Every row gives one point. The points of each table are mixes of a few directions, plus a little noise. How many directions does each table use, and how many do they share? Where both have some left over, give the other angles between the two spaces (their principal angles), to ten degrees, smallest first.

First (7 x 3):
[[ 91 -60 -29]
 [-20  13   6]
 [ 29 -19  -9]
 [-23  15   7]
 [-56  37  18]
 [-12   8   4]
 [ -8   6   3]]
Second (4 x 3):
[[-47  31  15]
 [-15  10   5]
 [-10   7   3]
 [ 72 -47 -23]]
Directions: first 1, second 1, shared 1

First (5 x 4):
[[-54  20  27   1]
 [-13   5   6   0]
 [-18   7   9   0]
 [-11   4   6   0]
 [ 95 -37 -48  -1]]
Second (6 x 4):
[[ 14  -5  -7   0]
 [-84  32  42   1]
 [ 13  -5  -7   0]
 [ 83 -32 -42  -1]
 [  0   0   0   0]
 [-27  10  13   0]]
Directions: first 1, second 1, shared 1

First (9 x 6):
[[-47 -14  32  -3 -17   4]
 [  2  -8   2  -6  13  10]
 [  6 -32  -9   0 -40 -27]
 [-28 -40  27 -18   9  21]
 [ 15 -10   2 -17  57  39]
 [-29   4  13  11 -43 -24]
 [  9  67 -22  33 -36 -40]
 [ 52  92 -46  31  16 -19]
 [ 19 -60   2 -31  44  36]]
Second (9 x 6):
[[ 11   4  -3  -4  25  14]
 [-18  39  -3  27 -57 -43]
 [  9  62   0   5  68  38]
 [ 30   3 -34  17 -56 -51]
 [ 15 -68  -1 -25   9  12]
 [ 29  31 -19   6  27   6]
 [-75 -41  57 -15 -13  20]
 [  3 -64   2 -17 -18  -4]
 [ -3  33   2   7  15   7]]
Directions: first 3, second 3, shared 3

First (7 x 8):
[[ 12 -10 -33  -4  63  21 -41 -44]
 [ 30  44  -3 -63  16  16  48  -4]
 [ 11   1 -18 -11  36  14 -15 -24]
 [-16  10  42   9 -80 -27  48  55]
 [  5  19  13 -19 -20  -3  33  17]
 [ -7 -26 -17  27  27   4 -45 -22]
 [-34 -38  17  62 -43 -25 -29  23]]
Second (9 x 8):
[[ 49   8  49  60 -22  24  32   8]
 [ 22 -29  -3   4 -37 -17  25  52]
 [-59  14 -48 -62  18 -12 -51  19]
 [-27 -40 -49 -37  28 -16   9 -47]
 [ 21  45  27  -2  27  -3 -55   1]
 [ 30 -40 -17  27 -10  26  44   9]
 [-29  48  20   5  14  21 -27 -22]
 [-16 -47 -27 -10  -2 -13  43 -38]
 [  8  41  49  16 -16 -10 -19  17]]
Directions: first 2, second 5, shared 1; angles 90

First (8 x 8):
[[ -2   1   7 -24 -32   6  -2 -30]
 [ 10 -24   4   0  35  -3  18  17]
 [  1 -13  15 -17  27  26  16   3]
 [-36  83 -16  30 -43  30 -56   0]
 [ 10 -38 -43 -20  80   8  14  36]
 [ 10   6   8   4 -79 -60 -15 -44]
 [ 33 -32  31 -13  57 -49  11   9]
 [-27  18  -7  40 -45  43  13   8]]
Second (7 x 8):
[[ -1   2  -1   1   2   0   3  -3]
 [-20  52 -19  23  51  -1  80 -74]
 [ 19 -50  18 -22 -49   1 -77  71]
 [  0   0   0   0   0   0   0   0]
 [ 16 -42  15 -19 -42   1 -65  60]
 [-12  31 -11  14  30  -1  47 -44]
 [ -3   8  -3   3   8   0  12 -11]]
Directions: first 5, second 1, shared 0; angles 80

First (8 x 9):
[[ -4  14 -39 -34  19 -59  52  89  32]
 [-16 -18   2 -37 -28   7  -6 -16 -20]
 [-27  -4  11 -61 -53   4 -12  -3 -23]
 [ 20  29 -27  31  52 -43  41  72  45]
 [ 18   2  -4  41  31   1   4  -2  14]
 [  8 -39  -4  30  21  23  -7 -55 -12]
 [ -6 -10  28   2 -28  38 -36 -57 -28]
 [  8  25  34  30 -14  29 -35 -25  -6]]
Second (10 x 9):
[[ -2 -63  30  41 -22  47   3 -17  16]
 [-17  18  -8 -42  34  39  27   9   6]
 [-62  28  -4 -51 -11 -46  13 -24 -52]
 [ 66 -33 -42  11 -18 -12 -39 -11  27]
 [ -4 -27  37  29  32  35  21   6 -12]
 [-27 -24  34  28 -28  32   9  -6  15]
 [ 78  12 -26  33  23 -84 -44  13 -26]
 [ 11 -14 -29 -32  16 -14  -3 -19 -22]
 [ 16  19 -14   1 -13   6 -11  14  34]
 [-59  85  23 -17 -11  -4  22  35  14]]
Directions: first 3, second 5, shared 1; angles 40, 60
